Rows are points. Each copy is the shape, with its points in the same order, turned, moved and blurred by noise. Some copies are also mirrored. Which?

Shape (8 x 3):
[[ 10  32  21]
 [ -5  23 -11]
 [  8   0 -14]
 [ 14 -60  27]
 [  7 -17 -29]
 [ -4  24 -28]
 [ -2   5 -19]
 [ 25  30 -27]]
Copy 1 (8 x 3):
[[-29  -6   1]
 [ -2 -17 -19]
 [ 17 -13  -2]
 [ 40  47  34]
 [ 41 -17   0]
 [  9 -29 -24]
 [ 19 -13 -13]
 [  1 -46   1]]
Copy 1 is: mirrored
Copy 2 (8 x 3):
[[ 23  25 -15]
 [  6  -6 -28]
 [  7 -10  -2]
 [-32  10  57]
 [  1 -30   9]
 [ 14 -20 -30]
 [  1 -17 -18]
 [ 36 -20 -20]]
Copy 2 is: only turned

Shape, 7 rows:
[[-44  -7 -32 -27]
 [ 11 -22  -6   1]
 [ 41 -16 -24  34]
 [ 18  25  10 -15]
 [-35 -18  14  -7]
 [ 13   2 -21  31]
 [  2 -10  -2  22]]
Copy 1:
[[-53  -4  -2 -13]
 [ 10   2   1 -20]
 [ 36   0 -36 -20]
 [  3  45  -6  16]
 [-24  -7  30   6]
 [ 16 -10 -32   6]
 [ 14  -7  -7   3]]
Copy 1 is: only turned
Copy 2 (7 x 4):
[[-41  16 -11 -28]
 [  2 -26 -22   6]
 [ -3 -49 -14  46]
 [ 19  21  -7  24]
 [  9  -3  -1 -37]
 [ -9 -29   9  28]
 [  4 -28   5   6]]
Copy 2 is: only turned
Copy 3 (7 x 4):
[[-12   4 -60 -13]
 [ -6   6  -5  28]
 [-12 -29  12  58]
 [ 29  -4   7  -5]
 [-24  33 -17  -8]
 [-17 -28   5  24]
 [-20  -3   2  16]]
Copy 3 is: mirrored

Shape:
[[  0 -20 -43 -14  36  24]
 [ 45 -14   7 -18   4  26]
 [  3  28 -10  18  13  15]
 [  3  -1   8  15   6  28]
 [-13  10  29  26   4  -8]
 [ 26 -41  12   4 -45   1]
 [  2 -11  27  -6   6 -24]
 [ -2  22  -1   2  13   5]
 [-40  21  33  -9 -37  -2]
 [-24  19   2  12   5  26]]
Copy 1:
[[  9 -48   4 -41 -26   4]
 [-25 -37 -12  -2  11  30]
 [ 29 -14 -30   8  -6   4]
 [ 21 -26   0  11   4  17]
 [ 20  11   6  18  14  -7]
 [-52 -18  22  41   1   1]
 [-10  11   6  -2  20  -5]
 [ 20  -1 -20  -2  -6   6]
 [ 17  52  13  27 -18  14]
 [ 39  -5  -1  11 -14  14]]
Copy 1 is: mirrored
Copy 2 (10 x 6):
[[-17 -40  26  43  11  20]
 [ 40  -7  17  31   5 -12]
 [-17  17  -4  18   8  15]
 [  1  11  16  10 -11  14]
 [-14  26  15 -27   2   1]
 [ 29 -25   7 -14 -34 -39]
 [  4  -3  23 -27  22 -17]
 [ -9   7   1   5  19  15]
 [ 11   4 -15 -60   1  28]
 [-14  10   3  -2  -5  36]]
Copy 2 is: only turned
Copy 3, 10 rows:
[[  2  12 -51 -13  31  18]
 [ 18  17 -32 -14 -37 -14]
 [ -5  35   4   4   5  18]
 [ 22  20  -1  -2  -2   9]
 [  2   1  39   0   0  -1]
 [ 27 -12 -15  22 -19 -56]
 [-11 -24  13 -13  -8 -15]
 [-12  12   4  -1   4  17]
 [  4 -34  38  41 -10  13]
 [ 18   6  17  15   7  37]]
Copy 3 is: only turned
Copy 4 (10 x 6):
[[-29   0  -2 -13 -47  44]
 [  0   3 -25 -32  21  29]
 [ 10  22   8  -4 -27  -8]
 [ 20  -1   5 -10  -9   7]
 [ 21  -4  12  26  -2 -13]
 [  4 -54 -26 -25  20  -5]
 [ -7 -15  -2  27  20   0]
 [ -2  14  14   5 -10  -5]
 [  0 -25  54   5  21 -32]
 [ 15   2  32  -2 -23   0]]
Copy 4 is: only turned

Shape, 11 rows:
[[-23  39 -26  -6  21   9  31  13]
 [  0  -1 -28  33   9 -15  -3  42]
 [-30 -60  -9  -2   8   5 -15  43]
 [ -4  12   9 -20   6 -36 -16 -16]
 [ -6 -19 -17  12  10 -23 -27 -26]
 [-58   7  35  10   0  -3  -5  12]
 [-14  28 -28 -19  -4   7  -6   1]
 [ 45  16  14   5  14 -17 -16 -11]
 [-25  39   6  -4   6  -8  11   6]
 [  7  -8   9  28 -11  -9   3  11]
 [-10   9  -5  29 -26 -11  38   0]]
Copy 1 (11 x 8):
[[ 33  10 -14  13 -28   5  51  12]
 [ 55   4  -7  25 -20 -18 -20  14]
 [  1  16 -37  14 -25  22 -54  32]
 [-19  21  17  29   3   3   7 -18]
 [  7  14  19  14 -13  15 -24 -38]
 [-30 -16 -39  35 -26  -9   3  -6]
 [ 18  36  -5   0 -25 -10  25  -7]
 [ 18  10  19  -5  38 -15  -3 -28]
 [  5   5 -11  24 -10 -12  43  -2]
 [ 13 -16   0   3  -4 -13 -21   3]
 [ 10 -37  17   0 -29 -13   8  10]]
Copy 1 is: mirrored
Copy 2:
[[-22  -1 -14 -13  34 -12   0 -57]
 [ 22 -35 -16  -7 -13  -9 -26 -22]
 [ 31 -35   1  -8  28  57 -19   1]
 [-20  28 -12 -21   5 -17  -7  22]
 [ 17  22 -40 -17  -6  18  -7  11]
 [-52 -11 -33  12  22  26 -25   3]
 [-23  17  -2 -28  -4   1  12 -26]
 [  3  40   8  18 -24 -27 -15  17]
 [-47   2 -18  -5  21 -16  -4 -23]
 [  3 -16 -13  26 -14   3  -6   1]
 [-14 -20 -30  21   2 -16  31 -13]]
Copy 2 is: mirrored
